Rows are points. Any point is a mix of the corners, with weights that add up to 1. It lies inside the corners' shape when no weight is negative. Say inside or outside, and name the corners with a negative weight.
In the rows, zero is written as 128.

Corners:
(1): [ 55 159  66]
(2): [160 149 207]
(3): [123 134  80]
(4): [144  71 184]
Points:
[130 142 136] -> inside
[130 109 128] -> inside
[103 162  71] -> outside (4)
[110 163  94] -> outside (4)

Corners:
(1): [ 95 164 113  85 173 168 117 162]
(2): [ 65 141 134  87 121 145  72  90]
(3): [180  96  97 169  60 175  89 127]
(4): [ 91 140 159 249  74 145  94 125]
(5): [175 112  83  59 109  85 114 192]
(6): [173 140 101 164 141 145 199 124]
(7): [161 131 137  62 125 163 174 139]
(8): [ 83  75 131 148 157 130 107 117]
(9): [128 163 154 154 170 132  79 151]
Points:
[140 112 133 110 126 140  91 135] -> outside (1, 4, 6)
[115 138 135 178 124 156 135 112] -> outside (5)
[112 117 153 177 125 157 109  92] -> outside (1, 5)
[158 117 105  83 122 143 124 145] -> outside (4)
[118 155 155 149 109 182  87 126] -> outside (5, 6, 8)
[191  75  99 151  78 113 162 150] -> outside (1, 2, 9)

Corners:
(1): [108 166  40 234 151 109  74 137 145 117 162]
(2): [ 87 123 116 171 112  62 127 120 129 162  91]
(3): [ 90 228  85 197 148  64 113  79 105 122 175]
(4): [ 49 147 101 152 175 111  80 129  69 152 137]
(5): [150 115 153  72  81 153  41 161 106  16  40]
(6): [134 118 166  85  36 140 107 210 101 124 113]
(7): [ 95 150 138 175 126 105 179 176  56 108  93]
(8): [218 140 103  98 100 191  73 114 126 106  69]
(9): [150 155 130  34 121 148  75 206 146  79  50]
(10): [ 73 138  24 157 148  78 112 100 115 102 205]
(11): [155 131 141 119 122 184  88 103 189  78 118]
(12): [163 120 187 129 136  50 115 202  66 117 108]
Points:
[136 138 132 106 123 109  91 170 108  93  97] -> inside
[128 145 123 120 122 142  91 155 109  95 114] -> outside (2)
[131 150 110 121 126 125 106 156 122 115 109] -> outside (5)
[183 166  84 117 140 153  85 127 132  40 107] -> outside (2, 4, 6)
[133 147 130 126 111 121  93 160 116 105  99] -> outside (10)
[ 92 169  94 148 133  98  96 162  76  87 151] -> outside (2, 8, 11)
[139 136 139 147  98 121 110 146 115 107  91] -> outside (4, 9, 10)
[107 151 118 156 133  92 102 145 107 110 127] -> outside (8)

Corners:
(1): [100  93  94 165  96 205 155  97 216 125 151  84 149  27 113  85 108 139]
(2): [197 117  44  61 198 123 210  22 151 105  81 113  67 168 113  17 203 123]
(3): [142 108 150 153 110 182 141 183 200  80 145 120 127 153 115 134  88 164]
(4): [ 93 152 160 103 133 155 113  28  54 124 131 196 113 204 154 163 114 164]
(5): [137 178 150 154 144 151 141 133 176 105 182 108 159 116 182 184  71 146]
(6): [145 149 110 130 150  85 182 117  60 161  92 119  74 183 190 116 120 126]
(7): [193 131 133  86 124 121 132  95 155  65 149  75 105  33  78  44 124 135]
(8): [126 158  85 134 105 131 114 152 192 113 137 157 131 117 106 183  63  77]
(9): [177 128 117 129 120 173 124  70 205  92  98  97 162  91 106   7  85 101]
(10): [180  66 105 164 127 130 137 122 175 144 169  66 164 112  91 102 119 112]
(11): [129  91 118 191 180 164  89 173 158  63 127  58 123  74 169 157 107 123]
(12): [156 120 129 119 137 109 149  60 229 102  94  51  66 136 118  64 137 111]
(13): [ 75 243 186 184 184 116 109 157  84 188  74 173 137 159  82 167  98  94]
(14): [ 96 138 122 126 125 118  85 174 124 118 142 193 171 154 239 157 165 170]
(15): [ 81 129 144 208 109 109 137 144 155  76 149 142 197 125 170 177 101 123]
(16): [135 115 123  17 145 146 223  67 127  98 134  90  59 192 157  55 166  57]
(17): [ 74 199 188 138 211  90 125 159 108 174  92 194 162 155 155 172  27 161]
(18): [ 37 178 110 101 133 149 109 156 141 129 179 135 148 176 146 111 109 147]
(19): [103 167 129  48 168  85 197 109  81 144  44  97 150 194 158 112 128 142]
Points:
[116 138 130 140 131 140 133 108 144 109 134 133 141 136 143 134 105 130] -> inside
[112 154 132 127 144 135 143 125 139 116 117 130 126 142 150 124 111 132] -> outside (10)
[120 136 129 133 139 143 137 119 169 114 132 114 140 120 132 120 105 130] -> outside (6)
[130 135 123 131 139 126 144 107 156 121 115 107 112 135 143 107 121 126] -> inside
[138 129 116 101 124 137 150  89 152 107 132 131 131 143 145  89 125 140] -> outside (11, 13)
[132 135 122 127 134 144 142 107 156 106 134  97 121 116 120 101 115 122] -> outside (14, 17)

Corners:
(1): [230 179 181 102  90 105 123 113 135  87 189  91  54 169 184 165  51  96
  76 146]
(2): [ 96 105  63  45 184 120  98 193 164 120  65 170 180 111 125 141 156  66
  92 127]
(3): [178 210 205 212 118 137 104 121  66 218 120 106 135 116 166 145 129  93
 133 147]
(4): [174 147  28 189 152 124  85 122 153 147  83  99 182 130 131 101 140  52
 115 137]
(5): [187 133  67 172 173  87 144 170 134 144 140 140 157 148 161 143 179 100
 132 171]
(6): [160  82 106 115  99 100  81 157 149 162 130 152 113 137 113  67 169  93
 145 109]
(7): [184 151 209 166 171 142  79 146  95 155 115 117 120 206 136 103 114  85
 128 164]
(8): [193 139 157 129  88 202 116 115  77 113 207 111  94 132 121 138  92 160
  47  74]
(9): [181 172 152 190 105 118  59 124   7 143  59 122  90 187  95 119 134 138
 144  88]
(10): [138 214 153 143 126 130 123 125  88 128 111  68 127 178 174  82 130 118
 152 179]
(11): [157 112  77 158 149 138  87 219 132 118  58 158 184  90 168  98 135  68
 143 108]
(12): [181 106  84  97 171 159 112 149 155 142  74 100  92  90 134 109 150 111
 140 107]
(13): [163 159 125 158 132 167  66  95  92 155  95 111 120 216 217 130 137 101
 154 140]
(14): [164 122 116 143 162 144 143 138 148 118 102 226  93  99  92  94 131  70
 145  71]
(15): [147 107 145  82  91 156 140 129 211  67  55 171  99 125  99 125 181 153
 128 120]
(16): [116  57  86 118 136 127 149 154 144 130  78 136 129 136 119 129 102 107
 117 154]
(17): [109 113 113 124 115 168 134 185 166  96  78 111 101 159  94 150 170  89
 138  45]
(18): [155  66 144 103 121 138 145 127 138  53  72 113 138 133  94 134 184  84
 146  65]
(19): [197 153 160 156  73 139 131 114  69 111 148  98  57 181 156 119 162  94
  40 142]
(20): [230 183 167 127  49 199 104  93  61 116 209  95  36 182 133 167  90 100
 114 182]
(21): [198 119  94  95 122 131 172 159 163 161  73 176 154 155 107 100 150 101
 144 115]
Points:
[168 136 122 141 124 137 122 143 121 126 111 125 113 157 139 126 150  99
 118 125] -> inside
[146 136  98 141 130 142  77 149 109 132  93  97 119 172 151 107 162  95
 124 167] -> outside (1, 3, 8, 14, 18, 21)
[169 133 112 131 132 138 114 144 136 130 114 119 127 148 153 128 142  96
 123 138] -> outside (9, 14)
[177 135 149 136 108 149 124 133 122 124 115 132  93 150 129 119 140 113
 133 120] -> outside (2, 4)
[164 131 127 128 125 143 117 139 133 118  95 127 119 140 136 120 146 106
 130 122] -> inside
[167 143 116 140 133 142 107 145 121 141 116 132 120 144 134 122 124 103
 121 127] -> outside (18, 19)

Corners:
(1): [100 153 121 164 125 102 135 156 147 154  91 103 177 114 130  97 149  96
 136 135]
(2): [ 98 133 154 124 134 161 137 140 115 121 140 113 112 137 118 121 138  94
  82 136]
(3): [180 136 105 114 121 129 119 122 117 136  75 102 120 136 129 121  81 129
 130  80]
(4): [122 145 113 118 170 113 133 150 147 142 136 113 117 134 108 147 127 146
 148 124]
(5): [126 133 143 146 127 117 122 165 182 146 124 124 130 127  96 118  69 125
 148  63]
(6): [195 168 119 112 151 106  95  48 156  97 109 130 109 111 129 158 127 165
 136 138]
(7): [158 127 114 113 144 164 118 142 129 139 140 109 132 107 123 140 104 115
 122 147]
(8): [ 77 188 136 112 115 113 144 140 146  97 125 108 184  99 134  31 131 106
 126 114]
(9): [122 159 120 123 110 110  60 149 125 102 132 126 135 146 130 142 138  94
 133 120]
(10): [116 134 149 130 136 114 145 155 117 106 147 177 105 122 146  93 127 108
 122 129]
(11): [ 91 152 124 113 110 144 129 118 112 134 152 140 124 114  96 138 126  98
 134 134]
(12): [147 144 108 109 124 111  92 131 113  69  96 117 128 123  92 128 133 114
 156 132]
(13): [137 157 141 159 116 161 138  89 114 102 150 164  83 143 115  51 120 110
 117 134]
(14): [148 134 120 112 112 157 132 134 130 134 129 102 135 138 126  83 132 173
 125  85]
(15): [122 144 125 125 149  95 111 131 114 136 137 109 118 105 108 149 124 150
 120 140]
(16): [105 135 136 126 110 153 132 156 197 161 150 103 133 129  95 133  61 167
 143 141]
(17): [ 92 114 112 158 159 111 121 107 121 140 127 133 110 144 135   7 118  82
 120  92]
(18): [131 138 145 134 170 124 135 142 115 147 102 118 105 119 136 114 133 142
 146 134]
(19): [144 144 180 119 120 120 145 128 123 134 164 107 100 124 103 142 107  94
 141 151]
(20): [135 136 104 135 123 132 149 133  99  68 146 149 101  79 146 143 109 139
 158 117]
(21): [ 98 130 117 118 135 120  96 142  99 111 147 135 218 142 102 144 128  91
 155 102]
Points:
[124 148 125 124 130 125 118 126 121 116 131 123 129 123 122 114 127 118
 129 130] -> outside (5)
[112 142 125 118 129 127 116 136 125 116 142 119 143 125 119 119 133 115
 126 127] -> outside (3, 5, 13, 18)
[123 146 136 126 129 127 133 138 136 116 143 134 128 116 115 121 119 125
 132 130] -> outside (3, 9, 17, 18)
[143 146 117 123 136 120 119 141 157 131 108  94 136 120 123 108 108 143
 150 104] -> outside (2, 10, 11, 13, 15, 21)
[127 143 128 125 131 127 118 132 128 115 136 130 117 121 117 126 109 119
 136 121] -> outside (1, 14)

Corners:
(1): [115  87 188  73 132 195 111 130  81 101  58 130 153  82 123 165 153 157
  99 114]
(2): [119  94  86 145 143 185 119 124  76  86  92 115 107 102  90 177 108  89
  88 181]
(3): [103 103  56 118  92 104 143 166 180 157 128 145 142 110 166 128 140 198
 118  54]
(4): [119 101  94 151 154 101  81  86  81 171 107 131 175 182  46 133 104 120
 119  93]
(5): [155 161 172  43 108 104 119 192 139  36  68  42 157 213  83 174 152 193
 186 128]
(6): [161 163  82 126  71 190 121 119 111  73 183 125 189 130 129 119 151 197
 183  51]
(7): [186 151  96  92 127 221 101 140  76 124 100 153 142 186 148 155 132 175
 140 105]
(8): [219 166  76 149 155 127 143 207 127  52  49  86  93 120  56 169  53 168
  90 121]
(9): [148 157 169 151 110 166 110 165 165 125  81  96 111  47  77 141 166 147
 101 105]
(10): [126 124 125 188 151 119 181  97  92 115 157 170  86 134 177  72  90  91
 118 154]
(11): [ 77 119 201  66 166 128  97  93  52 189 147  97 175 180  97  38 176 101
 106 157]
(12): [100 129 121 143 132  85 188 196 112 194 143  40 143 170 137  90  93 152
 187  51]
(13): [160  64 114 143 117 173 130 170 119  48  73  83 135 186 177 101 134 105
 157 140]
(14): [101 164  68 179 121 125 140 121 101 171 117  85 218 169 120 121 125 100
 132  76]
(15): [157  37  60 147 104 191 199  68 169 111 117 149 144  73 203 112 146 136
 158 174]
(16): [ 66  34 175 144 119 203 160  52 135 159 126 219 164  35  85 134 105  43
  61 205]
(17): [135 153 136 131 174 207  85 115 128  62 148 116 182  97 180 118 123 115
 162 151]
(18): [196 224 176  94 189 173  95 173 136 149 196 134 118  75 197  84 209  47
 116  90]
(19): [160 158 194  88 126 129  68 125  54 161 121 117  69  68  76  66 109  44
  61 191]
(20): [123  68 149 127 146 108 182 196 169 150  45 123 189 103 102 164 156 192
 170 158]
(21): [171  70 141 207 134 112 132 103 174 178 171 173 193  89 114 148 114 103
  73 181]
Points:
[141 119 126 128 130 142 137 146 129 123 106 118 153 126 119 127 126 138
 129 124] -> outside (2)
[121 142 124 123 113 163  98 126 111 121 121 137 150 116 111 126 146 115
 125 113] -> outside (1, 8, 11, 12, 15, 21)
[140 121 124 138 130 151 128 128 117 122 126 126 141 122 128 117 124 119
 117 128] -> outside (20)
[176 127 135 104 130 178  88 122 102  93 117 109 141 134 114 130 147 126
 118 149] -> outside (3, 10, 12, 14, 16, 20)
[136 122 119 131 131 145 131 134 128 132 131 133 136 106 122 128 126 132
 119 131] -> outside (1, 13, 14)
[144 131 129 117 129 168 131 140 115 111 114 116 137 117 137 117 138 134
 135 126] -> outside (4, 21)
